Each point is reached from the start by the listed moves, each made once or not at all, plus a little noise. Is the number of moves made odd or even? Then give how often each move was made.

Moves:
(1): [ -9   8  21  71 107  49]
(2): [-12   3 -22  -2  -8 -20]
(3): [  4 -32  -2 -11 -16 -20]
Start: [-17  16 -22  10  11  14]
Points:
[-34  -6 -27  67  92  23] -> odd (1, 1, 1)
[-22  -8  -4  71 100  44] -> even (1, 0, 1)
[-13 -16 -24  -1  -5  -5] -> odd (0, 0, 1)
[-25 -11 -47  -1 -14 -25] -> even (0, 1, 1)

Moves:
(1): [ 26 -12  15  14  -2 -15]
(2): [ -7  -5  51  -6 -50  21]
(3): [-40  -8  -3  -1   2 -51]
(4): [  1  47 -11 -24 -12 -10]
(5): [-19  25  10   8 -16  -4]
(6): [-11   0   2  21 -34  -6]
Start: [11 20  4 14  2  0]
Points:
[  9  79  19  32 -62 -36] -> even (1, 0, 0, 1, 1, 1)
[-29  66  67   4 -75 -58] -> odd (1, 1, 1, 1, 1, 0)
[ 29  50  59  -1 -60  -3] -> odd (1, 1, 0, 1, 0, 0)
[-21  91   6  19 -58 -19] -> odd (0, 0, 0, 1, 1, 1)
[ -1  27  81  49 -98  -7] -> even (1, 1, 0, 0, 1, 1)

Moves:
(1): [ -5 -25   2  30  -7  -3  -5  -4  -5   6 -20   3]
(2): [ 15 -31 -13  -5 -14  40  30  11  42  18  -5 -16]
(3): [  1 -12   4   7 -18 -13   3  -7 -10  34  -4 -20]
(4): [-36 -22  -5  15   8 -12   7 -30   1 -11  12  -6]
(5): [15 26 18  4 -8  2  7  3  9 13 15 18]
(6): [ -4   9 -20 -73   6  -8  11  15 -12   4  20  12]
(7): [ 11 -19  -3 -14  -7   2 -12  30   8  -6   8 -19]
(8): [ 25 -13  37   1 -31  28 -12 -26 -38   3  22   3]
(9): [-6 29 37 -1 18 -2 20 30 -7 12 -2 -8]
(10): [-13 -26  18  22  37  -7 -20  17  -4  34  -2 -28]
(11): [ 13 -13  13  14  34 -23  39   6  34 -25 -13   8]
Start: [ -3  -9  -6  11  -2   9   3   7  15  16  -4 -20]
Points:
[-18 -27 101  57   5   3   8 -10 -33 101  38 -62] -> even (0, 0, 1, 1, 1, 0, 0, 1, 1, 1, 0)
[-10 -34  -5  40  -9   6  -2   4  11  20 -24 -17] -> odd (1, 0, 0, 0, 0, 0, 0, 0, 0, 0, 0)
[ 11 -60 -19 -49  15  10  86  41  96   8  32 -26] -> even (0, 1, 0, 1, 1, 1, 1, 0, 0, 0, 1)
[-12 -81  13  49  18   2 -32  48  15  52 -18 -66] -> odd (1, 0, 0, 0, 0, 0, 1, 0, 0, 1, 0)
[ -2 -73  73  56  13  -3  43  13   7  -7   3 -40] -> even (1, 0, 0, 1, 0, 0, 1, 1, 1, 0, 1)
[  -9 -121  -28  -16    2   -8   76   29   72   36   -8  -59] -> odd (1, 1, 1, 1, 0, 1, 1, 0, 0, 0, 1)
[  -3 -120   58    0   40   24   63   56   34   50   17  -72] -> odd (1, 1, 0, 1, 0, 1, 1, 1, 1, 1, 1)

Moves:
(1): [  6 -22   5   8 -28 -15  10  43 -10  22  -7 -15  39 -25  32   4  34]
(2): [ 15 -24 -18  -9   0 -42 -54  -2  -6  24  17 -18  30  44 -29 -34  21]
(3): [-29 -28  12 -14  43   1  -6  -7  84   6 -32  13   1  22 -52 -42 -20]
(4): [ 39  30   5 -10 -20   3  38 -31   5  38  -6   7   4  -3  17 -28  -3]
(5): [ 24   1  20   8  19  21  25  -2   9 -34  -1  33  27 -12  -5  44   6]
(6): [-12 -38  20 -27  12 -28 -10  21  13  15   0 -21   6  43  31 -35 -32]
(7): [ -7 -30   1   7 -12   5  10  15   6 -27  11  42   7 -22 -23 -12  27]
(8): [ 64  10 -58 -27  17   9  46 -24  18 -11  16 -60  10 -52  10   0  14]
(9): [  8  23  22   7  76 -12  32 -21   5 -48  -1  24 -23 -23 -18  11  -5]
(10): [ -3  17  24   0   7  21 -32  -4  11 -14  -4   6 -24  13  -7 -20  -4]
(11): [ 11  21 -31  11  10   1  13  23 -29 -31   9 -36 -16  36  40  12  15]
(12): [ 19 -11  -1  11 -37 -25   0  31 -12   9 -23  23  51  -2  25  32 -27]
(13): [-19 -31 -23  28   7  34 -22  13  36  20 -14 -28  -1 -23  -4 -26 -38]
(14): [ 35 -19  43  36 -21 -12  27 -18 -46 -23 -40  64  24 -22 -25  42   3]
Start: [  2 -16  31 -34  12 -37  21 -39  -9  -1 -23 -20   5  16 -35  -6  62]
Points:
[  99  -57   27   26   85  -37   91   -5   47  -71 -120  -31   66  -58
  -34    6   33] -> odd (1, 0, 1, 0, 0, 0, 0, 1, 1, 1, 1, 1, 1, 1)
[113 -37  21  -3 -14  24  87 -88  22 -22 -60  10  25 -94 -63 -51  63] -> even (0, 0, 0, 1, 0, 0, 1, 1, 0, 1, 0, 0, 1, 1)
[  -5 -109   80    0   35  -59    9   57   38  -25  -58   12   58  -23
    3  -53   15] -> odd (1, 0, 0, 0, 0, 1, 1, 0, 1, 1, 0, 1, 1, 0)
[ 113  -82  -44  -64   63  -63   51  -20  110   34  -59 -110  117   70
   -2  -82   -4] -> odd (0, 1, 1, 1, 1, 1, 0, 1, 0, 0, 1, 1, 1, 0)

Moves:
(1): [-18   1  16  -4   6  -7 -17  19 -19   6  -2  -6  20 -30 -16  -8   0 -22
 -18  -4   4  29  20]
(2): [  1   0  -2  16   3   5  10  14 -14 -33   3   6  11  -5  -2  16  -3   2
   0  21 -10  20 -18]
(3): [ 12  -9  11   7   6 -17  15  -3 -20  15  -7  19  -1   3   5  23   9  14
 -18  30 -27 -15  12]
(4): [  7   6  -7  -6  -2   0 -11   4 -20  -3   8  -3   7 -18  21  -7  20 -11
 -14   8 -18 -15 -22]
(5): [-18   6  -5 -16   3  19  -6   6   0   8   4  17   8  -5   7  -9  -8   0
  -6  11  -6   7  12]
(6): [ 14 -29 -17   2  16  -5  14   0   4 -10  -9  -8  23  -1  -1  -8 -12 -13
 -10   1  11   7   3]
(7): [  0  -1 -17   4  -1  -9  -5 -22  -5   6  32 -15  -8  -8 -13   7  -3  -1
  16  12  -1  24   1]
(8): [-23 -22   2  -1  -3  12  32   9  33  16 -11  -5  11   6  31  20  -6  -5
  37  23   2   7   1]
(9): [-16  -5 -11  10  -3   8  27 -16  -7  -9 -14   2 -15 -12 -15 -26  24  -4
 -24  25  -1  -1 -13]
(10): [ 11  -7  13  11 -11  15 -11  -7 -21   4   3   2  10 -17 -12  -2  20  -4
   9 -15 -12  -6   3]
(11): [ -2 -17   3 -11 -12   3   7  11   6  16   5  11  -1  15   2   9   6  10
   2   3  15  -3  -9]
(12): [ 21   5 -16   4 -16   5 -14   0   9  15   9   3 -20  -7  12  26   6   0
 -19 -17 -25 -28  -1]
(13): [ -1 -24  15  11  -4 -26  -7   9  -2 -24 -29  20  -2   8  -3  -3   4   9
  -3  -2  11   9  -8]
(14): [ 20  -6  22 -12 -11   0   2   4 -12  11   5  10   0  -4  14  -8  -1  -1
  21  -5  -2 -10   5]
(15): [-11  -6 -15   1 -13 -14  -3 -10 -14  40  54 -17   8 -23   2   6 -15  16
  -8  -2 -16 -10 -25]
(16): [ 24   6  23 -10   2 -18 -12  17  18  13  -2   3  -9  -1 -16  -7   6   3
  -3   6  -4  -2 -22]
(17): [ 21 -14 -14   4   9 -12  15 -13 -21 -13   8   2  -6  31 -14  12  -7 -10
  -2  -2 -18  14 -14]
(18): [ -5  -3  13  -2  -1  -6 -15  -5 -11   3 -22  15   1 -19  -1   0  -3 -15
   8  -2  -8 -24  -5]
(19): [  5  -5   2  -1  36   6  -7  -3  46 -23  10  21 -27 -18   5 -19  -1  16
 -35  -2  28 -16  11]
(20): [ -4   9 -39 -17  19  -1  16   3  -5   9  -2  13  16   2 -11  10   9  -4
  21  -3  -9   3  -5]
Start: [ -8 -22  21 -11 -24  -7  32  10   3  28  -4   0   6  -3  13   0 -25   3
   6   2  -7  -1   0]
Points:
[ 41 -53  -3 -23 -16  -1  25  42 -70   8  22  20  47 -43  32  16 -29 -51
 -42  13 -71  22 -13] -> even (1, 1, 0, 1, 1, 1, 0, 0, 0, 0, 0, 1, 0, 1, 0, 0, 1, 0, 0, 0)
[  13  -48  -72   15    9    0   72  -42  -48   45   97   50  -18  -62
  -24   42    7   29  -62   59 -105   -9  -38] -> odd (0, 1, 1, 0, 1, 0, 1, 0, 1, 1, 0, 1, 0, 0, 1, 0, 1, 0, 1, 1)
[  2 -63  17 -28 -21   2  16  16  51  34  24  48 -26 -50  85   5 -15  12
   4  27 -17 -23   0] -> even (0, 0, 0, 1, 1, 0, 1, 1, 0, 0, 0, 1, 1, 1, 0, 0, 0, 0, 1, 0)
[ -3 -56  35 -37  25  14  54  41 -29  13 -17  75  33 -93   3 -28  26 -50
   0  62 -61   7 -47] -> odd (1, 1, 0, 1, 1, 0, 0, 1, 1, 1, 0, 0, 0, 1, 0, 1, 1, 1, 1, 1)
[ 10 -52  23 -17  15 -32  64  29  17  57  -6  64 -13 -95   5  33  13 -13
  -9  85 -61 -15 -13] -> even (1, 1, 1, 0, 0, 0, 1, 1, 1, 0, 0, 1, 0, 1, 0, 1, 0, 1, 1, 1)
[  26  -88   -3  -46  -24  -35   29   15 -109   89   44   18   85  -66
   -2    4   -8  -51   14  -19  -62  -16  -48] -> even (1, 0, 0, 1, 0, 1, 0, 0, 0, 1, 1, 0, 0, 1, 1, 0, 1, 1, 0, 1)
[ -23 -120   61  -43   10  -59   22   64   24   84   -7   64   44  -86
   50   -2  -24    6  -63   71  -16  -24  -33] -> even (1, 0, 1, 1, 1, 1, 0, 1, 0, 0, 1, 0, 1, 0, 1, 1, 0, 1, 1, 0)
[  74 -121   15    3    5  -63   82   -5   28   20   -5   48  -43  -24
   38    9   14    2  -48   78  -51  -26  -47] -> even (0, 0, 1, 1, 0, 1, 1, 1, 1, 0, 0, 1, 1, 1, 0, 1, 1, 0, 1, 0)

Moves:
(1): [  2  16 -20  -5 -19   6  -3 -18   8  -3   6  12  19 -10  27   7 -17 -13
   9 -11  18 -10   0   3  21   6  17]
(2): [-25  13   1  11   2 -16   8   0   7  -6  14  -7   0  13  -8   7   7  12
   0   2 -14   3  12  -4   3   1  10]
(3): [ -2   5  -6  16  -7  12  -2 -19   4  13  -3  -2  10   2   7   5   2 -10
   0  -7  -3 -22 -15  18   6  -8  11]
(4): [ -7   4  -6   1  -3  -9 -14  -4  12   3   1   0   4 -15  12  -2  -1 -11
  -4   4   7  -6 -16   6 -17  -3  -4]
(5): [ -4 -10   1   0 -10  18  -5   1   5  -7 -10  10  -6  -8 -12  14 -11  12
   5   2  21   0   4 -10  -2  -1   6]
(6): [  2   1   0   1   5   2   4   7 -17 -12   7   9   3  -5   4  -2  -3  -6
  15  -5   7   7   6  -7  -3  -6 -11]
(7): [ 10   2  -9   3  -8  -2   5 -11   5  -3   8  -4  -1   3   7 -12   0   5
  -5   6   9   1  -2  -8   2   4   9]
(8): [ 12 -16  13   9 -12   2  30  -9  26  -6   1  -3   8  -7  12  -5  12  -4
 -23  -8   3 -19  13  -6   0  -2   6]
(9): [ -5  -4  23   0  -5   0 -16  -4  -2  -1   7  10  12 -10 -10  -5  -8  -6
   5   6  11  12  -6 -12  -1   0   3]
(10): [ 7 11 -7  6 -4 -2  0  6 10  6  3  4  4 -4  2  8  2 13  1  9 -7  6 -3  5
  5 -7 -3]
(11): [  4 -18  -9  10   0  15  -1   3  -4  -7  -4  -6   0   1  -6  14  10 -12
   5   3  -2   1   6 -11  23   1   3]
(12): [ -8  -8   5 -10 -18   7 -20  16  -2  10   3  -9  -7 -16 -13  -4   3 -12
  30   5   1  20 -27 -12  -9  -7  20]
(13): [  0  -5   4  -6  -5   4  -5  -3  -4   3  15   0   1 -13   1   1   1   2
 -10   6   7  -9  11   5 -14  -6  -7]
(14): [  5 -22 -13   5 -11   0  -5   0  16   1  12  -1  -5  -7   4  -7  12   5
   4  -8  -2   1  -5  -1  -8  -1   0]
(15): [-25   6 -13   1  -9   7  17  -2   3   0   3 -10  -3  23  22  13  12   9
   4 -19   1  -6   9   4  33  -9 -16]
(16): [-28  -9  -9   8  -6 -16  -2   7 -13  -4  17   7  -3  -3  -7   4  13  17
  15   6 -10  -7 -25  -2  -2  18  -4]
(17): [ -2   2 -10   0 -17  -7   3 -10  -8 -11   4   5   6   2   8   1 -17   2
   8   3   7  -3  -7   3  -3  -1   1]
(18): [ -9 -27  -2  -4  -3   2  12 -18  -2  -5  -7  10 -18 -11  -4   7  -5   8
  11   7   1  -1   4 -11  -2  13   9]
(19): [-11  -3   4   6   3 -18  -5   6 -23   0   6   6  -3  -3   4  10  -8  19
   1   0  -7   7   7 -29 -18  17  -5]
(20): [-23   7  15 -16   3   3  -3   7   2  15  -5   0  12  -4  -7   3   6   9
  19  14  -8  19 -10   6 -34   2  -5]
(21): [ 13  -4 -15  -1   9   5   5  -2   7  11   0  -2  -3  -1  -1  -7 -18  -4
  12  16  -6  -4  -6 -13   2   0  -1]
(22): [-22   0 -12  -9 -18  21  -5   8  -3   1 -19  11   0   4  10   7  12  -2
  10  -5 -30  12 -17   0   6 -10  -5]
(23): [  3  -7   6 -11   3  21  -2  -6 -10   2 -19   4 -13  17 -23  20  19 -20
   6  -5   3   0   9  -6  10  -2  -8]
(24): [ -1  -4   0  17 -22   7   0   0   5  10  -9   5   3 -12   0 -15  -4  -5
  -1   2  -5   3  -7  -6  -6  15  -2]
Start: [ -2  13  -7  -6  -8  16   7 -12  11   5  20   9  -9 -11  20 -16  -4   1
   7  -3   4 -19 -12  10  17  13   0]
Points:
[ -43    6  -54   52 -112   54   34  -71   29  -13   43   31   20  -29
   76   42   -2   -7   21  -22   49  -69   16  -33   57   12    9] -> even (1, 1, 1, 1, 1, 1, 1, 1, 0, 1, 1, 0, 1, 0, 1, 0, 1, 0, 1, 0, 0, 0, 1, 1)
[ -47   10   -8   14 -107   14  -33  -37    2   -4   62   38   18  -65
   20   -9  -55   17   52   18   52    7  -26  -58   -7   41   51] -> even (1, 1, 0, 0, 1, 0, 1, 0, 1, 0, 0, 1, 1, 0, 0, 0, 1, 0, 1, 0, 0, 0, 0, 1)
[-70  19 -67  -2 -75  46   3 -27  51   9  41  19  38  -1  63  27  -3  15
  85   6 -24  10 -40  -7  62  -5   1] -> odd (1, 1, 0, 0, 0, 0, 0, 0, 1, 1, 1, 0, 0, 1, 1, 0, 1, 0, 0, 1, 1, 1, 0, 0)
[-64 -48 -58  -6 -80  78  52 -42  42  -1  27  43 -11 -25  51  62  28  33
  71   3  -1  -5  24 -73  41  15   0] -> odd (1, 1, 0, 0, 1, 1, 1, 1, 0, 1, 1, 0, 1, 1, 1, 0, 0, 1, 1, 1, 1, 1, 1, 0)
[-43 -19  -1  13 -32 -20  -4  -6  46  30  59  27  14 -67  31 -17   6  39
  38  37 -17 -11 -66 -31 -54  40 -14] -> odd (0, 0, 0, 1, 0, 0, 0, 1, 1, 1, 0, 0, 0, 1, 0, 1, 0, 0, 1, 1, 1, 0, 0, 0)
[ -91  -24  -24   20 -120    2   24  -63   22   -7   53   33   -6  -40
   46   10    4    4   63   -8   29  -27  -49  -68   28   63   35] -> even (1, 1, 0, 1, 0, 0, 1, 1, 1, 0, 0, 1, 0, 0, 1, 1, 1, 1, 1, 0, 0, 0, 1, 1)
[-21  28 -41  19 -70  50  31 -63  63  50  11  16  25 -23  83   9   3 -10
  28  -2   9 -54 -35 -18  23  29  -1] -> even (1, 0, 1, 1, 0, 0, 1, 1, 0, 1, 0, 0, 0, 0, 1, 0, 0, 0, 1, 1, 1, 0, 1, 1)
[ -16  -49  -13    8 -121   85   -2  -78   30   34   14   49   17  -89
   14   28  -35  -12   83   46   46  -22  -40  -74   -1   41   52] -> odd (1, 0, 1, 0, 1, 0, 1, 1, 1, 1, 1, 1, 1, 0, 0, 0, 1, 1, 1, 1, 1, 0, 1, 1)
